Each row is a point. Each copy is the shape, with its points in the same order, turned, moved and blurred by noise. Say if it was mirrored as well.

Shape:
-0.11	-0.58
+0.01	+0.34
+0.26	-0.26
+0.36	+0.14
-0.14	+0.36
+0.03	+0.34
+0.01	-0.25
Copy 1, 7 rows:
+0.54	-0.30
-0.19	+0.13
+0.09	-0.40
-0.32	-0.14
-0.13	+0.31
-0.23	+0.24
+0.17	-0.11
Copy 1 is: mirrored
Copy 2:
-0.54	-0.03
+0.36	+0.30
-0.07	-0.22
+0.35	-0.09
+0.29	+0.45
+0.36	+0.28
-0.19	+0.02
Copy 2 is: only turned
Copy 3, 7 rows:
-0.46	+0.47
+0.21	-0.15
-0.41	+0.00
-0.14	-0.32
+0.30	-0.05
+0.22	-0.20
-0.27	+0.18
Copy 3 is: only turned

Shape:
-0.09	+0.35	+0.01	-0.21
+0.28	+0.15	-0.14	-0.23
-0.04	-0.01	+0.36	-0.25
+0.16	+0.06	+0.03	+1.12
-0.13	+0.05	+0.07	-0.16
-0.11	-0.02	-0.18	-0.19
-0.01	-0.02	+0.03	-0.22
Copy 1:
+0.20	+0.01	-0.25	+0.29
-0.06	+0.31	-0.12	+0.12
-0.22	-0.20	-0.44	+0.15
+0.32	-0.43	+0.32	-0.91
-0.05	-0.15	-0.16	+0.21
-0.10	-0.04	+0.03	+0.30
-0.19	-0.03	-0.14	+0.22
Copy 1 is: mirrored
Copy 2:
+0.13	-0.22	+0.43	-0.08
+0.42	-0.16	+0.18	-0.12
-0.01	+0.16	+0.36	-0.38
-0.45	-0.87	-0.52	-0.24
+0.05	+0.05	+0.31	-0.11
+0.18	+0.06	+0.19	+0.12
+0.10	+0.08	+0.23	-0.14
Copy 2 is: only turned

Shape:
+0.01	+0.04	-0.03	-0.77	-0.06	-0.01
+0.16	+0.06	+0.40	+0.26	-0.10	+0.05
-0.08	+0.10	+0.14	-0.35	-0.14	-0.26
+0.08	+0.51	-0.15	-0.81	-0.19	-0.21
+0.16	-0.02	+0.01	+0.18	+0.76	-0.18
+0.08	-0.10	-0.14	+0.01	-0.07	-0.16
-0.12	+0.16	+0.05	+0.39	-0.17	+0.14
-0.56	+0.34	+0.31	-0.05	+0.04	-0.27
+0.04	+0.03	+0.05	+0.44	+0.05	+0.20
-0.30	+0.30	+0.35	+0.39	-0.13	-0.35
Copy 1 (10 x 6):
-0.11	+0.24	-0.03	+0.29	+0.39	+0.42
+0.01	+0.06	+0.11	+0.38	-0.54	-0.29
+0.03	-0.03	-0.16	+0.27	+0.17	+0.11
-0.15	+0.04	-0.15	+0.13	+0.30	+0.81
+0.71	+0.38	+0.03	-0.06	-0.24	-0.22
+0.17	-0.14	+0.21	+0.08	-0.04	-0.11
-0.13	-0.17	-0.01	-0.03	-0.40	-0.31
+0.02	-0.09	-0.65	+0.22	-0.09	-0.15
+0.01	+0.04	+0.07	-0.09	-0.45	-0.44
+0.17	-0.35	-0.40	+0.29	-0.49	-0.21
Copy 1 is: mirrored
Copy 2:
-0.51	-0.40	-0.02	-0.02	-0.28	-0.33
+0.08	+0.09	-0.51	+0.11	-0.03	+0.20
-0.20	-0.10	-0.17	-0.08	-0.44	-0.15
-0.74	+0.00	+0.07	+0.10	-0.51	-0.48
+0.56	-0.07	+0.19	+0.35	+0.07	-0.15
-0.06	-0.05	+0.07	+0.02	-0.23	+0.22
+0.03	+0.30	-0.25	-0.19	+0.10	+0.28
+0.11	+0.29	-0.27	-0.43	-0.34	-0.37
+0.15	+0.18	-0.19	+0.03	+0.22	+0.29
+0.26	+0.47	-0.41	-0.23	-0.33	+0.08
Copy 2 is: only turned
Copy 3 (10 x 6):
+0.22	+0.45	-0.36	+0.20	+0.10	+0.02
-0.04	-0.44	-0.19	-0.27	-0.17	+0.19
-0.05	+0.20	-0.27	-0.01	-0.31	-0.01
+0.27	+0.30	-0.52	+0.60	-0.20	+0.02
-0.56	-0.17	+0.34	+0.13	-0.05	-0.16
+0.06	+0.01	+0.14	-0.02	-0.34	+0.26
+0.30	-0.49	+0.15	-0.11	-0.36	+0.03
+0.10	-0.12	-0.20	-0.11	-0.44	-0.52
+0.09	-0.49	+0.30	-0.14	-0.13	+0.10
-0.04	-0.44	-0.12	-0.12	-0.70	-0.26
Copy 3 is: only turned
Copy 4:
+0.21	-0.14	+0.01	+0.11	-0.46	+0.58
-0.25	-0.05	+0.04	+0.41	+0.23	-0.16
-0.02	+0.17	+0.18	+0.11	-0.32	+0.31
+0.18	-0.26	+0.42	+0.12	-0.79	+0.46
-0.33	-0.32	+0.10	-0.32	+0.47	+0.25
+0.16	+0.02	+0.10	+0.00	+0.12	+0.00
-0.14	-0.05	-0.15	+0.08	+0.02	-0.43
-0.52	+0.33	-0.03	-0.15	-0.46	+0.05
-0.19	-0.13	-0.22	+0.09	+0.23	-0.32
-0.58	+0.38	+0.12	-0.07	-0.11	-0.31
Copy 4 is: mirrored

Shape:
-0.35	+0.00	+0.30	-0.21	-0.33	-0.36	-0.48	+0.24
-0.20	+0.26	+0.21	-0.03	-0.21	-0.37	-0.34	-0.18
+0.44	-0.20	+0.41	+0.11	-0.31	-0.13	-0.39	-0.24
+0.17	+0.38	-0.13	+0.33	+0.24	+0.40	+0.37	+0.05
-0.22	+0.11	+0.25	-0.02	-0.46	-0.25	-0.24	+0.21
+0.02	-0.13	-0.32	+0.82	+0.46	+0.11	+0.13	+0.24
-0.37	-0.09	+0.00	+0.17	+0.14	+0.16	-0.36	+0.06
-0.28	-0.03	-0.58	+0.36	+0.42	+0.11	+0.45	+0.26
-0.12	-0.21	+0.21	+0.34	+0.39	+0.02	+0.01	+0.44
+0.49	-0.26	+0.09	-0.02	-0.06	+0.21	-0.15	-0.13
-0.32	-0.16	+0.40	+0.05	-0.03	-0.18	-0.03	-0.14
-0.12	-0.12	+0.18	-0.06	-0.19	-0.37	-0.17	+0.04
+0.33	+0.36	-0.12	-0.05	+0.36	-0.06	+0.02	-0.06
Copy 1, 13 rows:
+0.11	+0.33	-0.17	-0.60	+0.11	+0.25	-0.13	-0.32
-0.08	+0.31	-0.12	-0.37	-0.06	+0.27	-0.21	-0.02
-0.34	-0.35	+0.21	-0.55	-0.20	+0.11	-0.29	-0.18
-0.07	-0.11	+0.37	+0.23	+0.30	-0.21	+0.04	+0.71
+0.32	+0.28	+0.10	-0.48	-0.02	+0.19	-0.17	-0.18
-0.20	-0.23	+0.30	+0.19	+0.22	+0.00	+0.79	+0.42
-0.19	+0.22	+0.00	-0.14	+0.28	-0.12	+0.29	-0.12
+0.28	-0.11	-0.06	+0.42	+0.31	-0.19	+0.64	+0.51
-0.08	-0.17	+0.20	-0.11	+0.54	+0.24	+0.38	+0.07
-0.32	-0.50	+0.20	-0.38	+0.06	-0.29	-0.18	-0.03
-0.08	+0.04	-0.08	-0.04	+0.18	+0.35	-0.08	-0.19
+0.12	-0.04	-0.13	-0.41	-0.01	+0.26	-0.11	-0.18
-0.22	-0.14	-0.01	-0.22	+0.23	-0.07	-0.11	+0.69
Copy 1 is: mirrored
Copy 2, 13 rows:
-0.60	+0.55	+0.08	-0.15	+0.30	+0.23	-0.15	+0.25
-0.30	+0.59	-0.07	-0.26	+0.24	-0.08	+0.07	-0.02
+0.00	+0.58	-0.27	+0.18	+0.15	-0.09	+0.39	+0.53
+0.45	-0.30	-0.20	+0.01	-0.02	+0.25	+0.22	-0.38
-0.35	+0.53	-0.04	+0.01	+0.33	+0.32	-0.06	+0.06
+0.51	-0.02	-0.18	-0.16	-0.69	+0.55	+0.02	-0.15
-0.29	+0.06	-0.30	-0.23	-0.22	+0.26	-0.04	+0.07
+0.33	-0.28	+0.02	+0.00	-0.55	+0.38	-0.36	-0.50
-0.04	+0.00	+0.18	-0.05	-0.32	+0.56	+0.21	+0.10
+0.21	+0.07	-0.31	+0.31	+0.03	-0.14	+0.19	+0.44
-0.38	+0.38	+0.03	+0.10	-0.10	+0.07	+0.28	-0.07
-0.26	+0.50	+0.08	+0.07	+0.04	+0.05	-0.03	+0.13
+0.41	-0.14	+0.05	-0.25	+0.09	-0.17	+0.10	-0.01
Copy 2 is: only turned
Copy 3 (13 x 8):
-0.19	-0.24	-0.10	+0.30	+0.52	-0.40	-0.47	+0.35
+0.19	-0.23	-0.05	+0.16	+0.70	-0.26	-0.07	+0.18
+0.50	-0.26	+0.30	+0.28	+0.05	-0.53	+0.03	+0.08
-0.13	+0.39	+0.43	+0.04	-0.02	+0.37	+0.49	+0.31
-0.12	-0.18	+0.17	+0.14	+0.45	-0.40	-0.27	+0.45
-0.62	+0.17	+0.31	+0.07	-0.01	-0.08	+0.78	-0.11
-0.17	+0.26	-0.24	+0.18	+0.25	-0.29	+0.17	+0.07
-0.84	+0.24	+0.22	-0.21	+0.04	+0.37	+0.53	+0.00
-0.48	+0.31	+0.22	+0.47	+0.08	-0.19	+0.28	-0.03
+0.29	-0.06	+0.24	+0.15	-0.30	-0.19	+0.06	-0.04
-0.04	+0.10	+0.26	+0.09	+0.48	-0.28	-0.15	-0.13
-0.10	-0.22	+0.15	+0.10	+0.32	-0.21	-0.20	+0.03
+0.09	-0.10	+0.12	+0.31	+0.22	+0.41	+0.43	+0.13
Copy 3 is: only turned
Copy 4, 13 rows:
-0.27	+0.69	-0.19	+0.38	+0.14	+0.13	-0.10	-0.11
-0.10	+0.29	-0.01	+0.36	-0.09	+0.30	-0.34	-0.04
-0.40	+0.00	+0.16	+0.38	+0.05	+0.45	+0.30	+0.23
+0.63	-0.38	-0.24	-0.32	-0.11	+0.18	+0.17	-0.03
-0.09	+0.39	-0.28	+0.34	+0.30	+0.24	-0.15	-0.01
+0.20	-0.22	+0.02	-0.97	+0.09	+0.16	+0.02	+0.09
+0.20	+0.51	+0.09	-0.20	-0.04	+0.13	+0.01	+0.10
+0.54	-0.09	+0.02	-0.76	+0.21	-0.31	-0.06	-0.23
-0.10	+0.22	-0.30	-0.59	-0.03	-0.03	+0.23	+0.05
-0.03	-0.13	+0.26	+0.15	+0.08	+0.26	+0.58	+0.06
-0.13	+0.25	-0.06	+0.15	-0.04	-0.13	-0.09	+0.26
-0.24	+0.28	-0.03	+0.20	+0.15	+0.02	-0.12	-0.06
+0.21	-0.27	+0.00	-0.05	-0.30	+0.23	+0.11	-0.44
Copy 4 is: only turned

Shape, 12 rows:
+0.22	+0.06	-0.05	+0.24	-0.24	-0.23	-0.40	+0.32	-0.07
-0.40	+0.21	+0.14	+0.00	+0.19	+0.07	+0.22	+0.28	-0.06
-0.13	+0.55	+0.08	+0.10	+0.02	-0.18	+0.46	+0.16	+0.63
+0.22	-0.11	+0.34	-0.24	+0.15	-0.23	-0.33	+0.34	+0.53
-0.26	-0.27	-0.25	-0.22	-0.62	+0.00	-0.33	-0.41	-0.27
-0.17	-0.23	+0.07	+0.02	-0.56	-0.38	+0.40	-0.30	+0.28
-0.02	+0.27	+0.24	-0.10	+0.33	-0.17	-0.06	-0.36	-0.31
+0.05	+0.16	-0.51	-0.04	+0.02	+0.01	+0.21	+0.07	-0.23
+0.41	-0.21	-0.06	+0.01	+0.01	-0.07	-0.33	-0.25	-0.31
+0.18	+0.06	+0.32	-0.65	-0.13	+0.09	-0.16	+0.20	-0.22
-0.02	+0.00	+0.03	+0.29	-0.18	+0.46	-0.28	+0.51	+0.11
+0.27	+0.43	+0.09	-0.10	+0.09	+0.05	-0.01	+0.31	+0.05
Copy 1, 12 rows:
-0.08	+0.16	-0.09	-0.38	-0.18	+0.15	+0.09	+0.12	-0.38
+0.41	+0.31	+0.57	+0.12	+0.09	+0.16	+0.06	-0.15	-0.25
+0.28	+0.33	+0.94	-0.27	-0.16	-0.44	-0.34	-0.03	-0.23
+0.22	+0.60	+0.19	-0.55	-0.14	+0.00	+0.05	+0.29	+0.33
+0.28	-0.08	-0.47	+0.41	-0.24	-0.34	+0.38	-0.05	-0.20
+0.03	+0.36	+0.23	+0.23	-0.55	-0.63	+0.18	-0.26	-0.12
+0.45	-0.17	+0.30	-0.23	+0.00	+0.07	+0.33	-0.50	+0.08
+0.00	-0.28	+0.46	+0.23	-0.08	+0.03	+0.17	+0.15	-0.28
-0.14	-0.19	-0.20	-0.16	-0.13	+0.12	+0.34	-0.14	+0.19
+0.25	+0.29	+0.10	-0.16	+0.38	-0.16	+0.63	+0.16	+0.08
-0.05	+0.41	+0.00	+0.04	+0.30	+0.20	-0.30	+0.18	-0.32
+0.08	+0.05	+0.47	-0.42	+0.24	+0.01	+0.09	+0.10	-0.14
Copy 1 is: mirrored
Copy 2, 12 rows:
+0.22	+0.31	+0.32	+0.33	-0.13	+0.00	-0.41	+0.17	-0.07
+0.23	+0.13	+0.05	+0.00	+0.26	-0.39	+0.32	+0.06	-0.17
-0.53	+0.32	+0.12	-0.04	+0.34	-0.48	+0.11	-0.34	-0.29
-0.14	+0.45	-0.01	-0.39	-0.13	-0.14	-0.45	+0.36	-0.16
+0.53	-0.20	+0.33	+0.08	+0.60	+0.23	-0.46	+0.16	+0.48
-0.11	+0.02	-0.14	+0.10	+0.45	-0.20	-0.39	-0.35	+0.57
+0.21	-0.49	-0.05	-0.14	-0.01	+0.03	+0.01	-0.01	-0.31
+0.09	+0.07	+0.09	+0.38	+0.42	+0.30	+0.20	+0.08	-0.17
+0.29	-0.13	+0.08	+0.06	-0.17	+0.49	-0.29	+0.15	+0.06
+0.58	+0.25	-0.09	-0.40	+0.28	+0.16	-0.35	+0.09	-0.38
+0.36	+0.66	+0.56	-0.01	-0.07	-0.06	+0.12	+0.13	+0.10
+0.07	+0.33	+0.19	-0.07	+0.04	+0.04	+0.00	-0.06	-0.53
Copy 2 is: mirrored
Copy 3 (12 x 9):
-0.40	-0.27	-0.37	+0.13	+0.25	-0.06	-0.23	-0.11	+0.12
+0.09	+0.29	+0.20	+0.06	+0.07	-0.09	-0.13	+0.25	+0.45
+0.19	+0.00	-0.03	+0.38	-0.50	-0.54	-0.01	+0.11	+0.65
+0.38	-0.54	-0.08	+0.28	+0.39	-0.35	-0.16	-0.20	+0.24
-0.02	+0.01	-0.49	-0.45	+0.06	+0.02	-0.06	+0.38	-0.59
-0.03	-0.17	-0.14	+0.17	-0.27	-0.55	+0.17	+0.57	-0.32
+0.20	-0.23	+0.16	+0.05	-0.13	+0.42	-0.41	+0.36	+0.15
-0.22	+0.27	+0.08	-0.11	-0.30	+0.05	-0.17	-0.18	-0.04
-0.17	-0.49	-0.03	-0.16	+0.08	+0.34	-0.16	-0.04	-0.26
+0.19	-0.27	+0.12	-0.42	+0.30	-0.25	-0.64	+0.07	+0.03
-0.26	-0.05	-0.24	-0.30	+0.42	-0.17	+0.18	-0.14	+0.52
-0.03	-0.22	+0.04	-0.06	-0.08	-0.14	-0.39	-0.18	+0.50
Copy 3 is: mirrored
